Each point is reached from the start by the listed moves, each made 0, 1 or 2 times, or once backwards (-1), plus a little noise. Is the number of moves made odd or even? Then give how often each move was made.
In the rows, 128 means zero.

Moves:
(1): 177 116 144 127 151
(2): 139 171 107 135 143
(3): 130 152 167 120 106
Start: 118 132 106 144 111
Points:
106 87 127 136 98 -> odd (0, -1, 0)
120 156 144 135 88 -> odd (0, 0, 1)
190 208 80 158 163 -> odd (1, 2, 0)
140 195 24 167 163 -> odd (0, 2, -1)
131 224 162 136 80 -> odd (0, 1, 2)

Moves:
(1): 157 134 101 162 102 121
(2): 126 159 97 127 101 114
(3): 134 139 147 123 128 145
(4): 112 139 144 148 127 118
(5): 131 138 120 129 146 127
(6): 112 133 111 142 129 157
Start: 140 128 116 118 144 132
Points:
179 219 60 212 82 155 -> even (2, 1, 2, 1, 1, 1)
177 188 63 217 127 152 -> odd (2, 0, 1, 1, 2, 1)
99 173 45 94 179 192 -> odd (-1, 1, 0, -1, 2, 2)
183 154 41 130 92 120 -> odd (1, 1, 0, -1, 0, 0)
126 169 25 127 138 184 -> odd (0, 1, 0, -1, 1, 2)
96 174 119 103 160 113 -> even (-1, 1, 0, 1, 1, 0)

Moves:
(1): 149 132 121 123 132 117 116 115 142 123 138
(2): 127 162 131 118 121 129 129 127 128 127 127
(3): 146 141 170 138 142 118 124 141 133 142 116
(4): 137 130 130 144 131 149 121 116 123 127 123
(5): 113 136 116 137 151 127 111 132 135 137 128
(6): 133 124 116 103 145 147 147 116 137 133 131
(7): 131 137 119 140 142 117 147 118 111 127 140
(8): 151 143 115 143 119 135 138 151 146 132 124
(9): 120 143 136 148 129 120 141 114 153 124 112
Start: 121 107 137 116 121 130 129 131 122 117 119
Points:
184 227 188 157 181 64 208 121 193 139 101 -> odd (1, 1, 2, -1, 0, 1, 2, 1, 2)
173 158 41 149 141 131 212 105 165 105 143 -> even (1, 0, -1, 0, 0, 1, 2, 2, 1)
249 136 125 158 172 181 158 102 223 132 99 -> odd (2, -1, 1, 2, 0, 2, 0, 2, 1)
89 173 120 117 186 180 132 84 214 135 76 -> odd (0, 1, 0, 1, 2, 2, -1, 0, 2)
110 35 90 75 125 130 96 99 88 99 163 -> odd (1, -1, -1, 0, 0, 0, 0, -1, -1)
136 104 104 132 187 147 74 84 208 126 109 -> odd (2, -1, 0, 1, 2, 1, -1, 0, 1)
160 204 132 190 101 150 169 137 201 115 73 -> even (0, 1, 0, 1, 0, 0, 0, 2, 2)

Moves:
(1): 118 130 134 115 110 131 142 135 127 134 131 143 137
(2): 126 140 126 130 135 120 130 136 125 125 138 126 131
(3): 120 138 132 149 129 144 140 140 119 138 130 131 135
(4): 132 110 130 144 120 122 117 138 133 100 133 141 135
(5): 138 125 126 129 134 132 136 129 118 126 126 122 128
(6): 100 124 127 141 134 157 115 139 129 95 140 120 124
(7): 134 121 130 128 116 126 142 135 134 132 136 130 124
(8): 140 117 135 117 122 121 114 150 130 134 130 121 134
(9): 133 123 125 134 130 140 125 126 132 124 142 135 125
(10): 147 135 119 143 111 136 125 121 113 126 133 132 103
(11): 115 122 145 135 139 114 126 105 126 130 153 132 122
Start: 145 124 118 132 140 138 147 107 125 116 127 126 122
Points:
182 79 120 146 153 130 151 78 145 99 189 127 88 -> even (-1, 0, -1, 0, 1, 0, 2, 0, 2, 0, 1)
80 135 110 146 163 209 156 93 108 78 119 95 101 -> odd (0, -1, 0, -1, 1, 2, 0, -1, -1, 0, 0)
141 109 115 185 151 163 108 104 133 89 127 140 125 -> odd (-1, -1, 1, 1, -1, 0, -1, 0, 1, 0, 0)
97 120 114 249 130 230 145 126 101 40 143 123 92 -> odd (-1, -1, 2, 1, 0, 2, 1, -1, -1, 1, 0)
113 123 142 212 133 175 133 121 75 69 215 109 68 -> even (0, 1, 1, 0, 1, 2, 1, 1, -1, 2, 2)

Moves:
(1): 132 128 136 123 150 135 128 124 123 127 129 119 120 135 140 119 129
(2): 125 146 113 129 137 136 138 129 126 141 132 117 131 130 121 119 134
(3): 124 132 118 126 116 127 134 121 124 121 126 134 122 125 136 128 112
(4): 115 142 116 127 118 128 135 139 123 139 124 133 124 132 128 136 131
(5): 117 133 135 137 130 122 134 132 130 130 123 116 120 116 125 136 115
(6): 129 116 112 117 135 108 150 124 145 139 133 126 136 112 150 124 135
(7): 120 141 116 131 119 135 134 124 135 117 136 132 130 126 139 115 129
(8): 128 136 148 113 123 134 127 134 136 138 121 137 138 114 137 140 130
(9): 146 119 140 137 115 138 157 148 117 121 124 125 116 129 122 127 141
(10): 117 115 112 125 131 131 120 121 134 127 121 139 122 117 115 133 141
(11): 140 149 125 109 146 133 146 122 116 106 118 144 145 123 125 129 137
(12): 123 125 120 136 140 137 125 138 140 131 124 121 122 122 124 129 130
(13): 124 125 121 135 132 128 128 132 111 142 123 119 134 120 133 122 135
(14): 113 127 137 137 143 139 136 125 118 131 135 135 127 124 119 135 112
Start: 132 121 132 138 112 132 124 127 132 118 139 134 134 127 130 124 129
Points:
112 129 154 98 100 99 114 107 229 103 123 140 145 53 197 151 88 -> odd (0, -1, 1, -1, 2, 1, 1, 2, -1, 0, 0, 1, -1, -1)
75 227 103 148 135 156 145 102 79 126 161 113 95 187 130 110 44 -> even (2, 2, 2, 2, 1, -1, 0, -1, -1, -1, 0, -1, -1, 1)
121 198 48 56 20 113 249 131 178 109 123 209 165 63 193 133 169 -> even (-1, 1, 2, 2, 0, 2, 2, 2, 1, 1, 1, -1, -1, -1)
126 61 54 126 78 115 166 135 238 142 129 137 105 48 146 129 158 -> even (-1, 1, 2, -1, 0, 2, 0, 1, 1, 2, -1, 2, -1, -1)
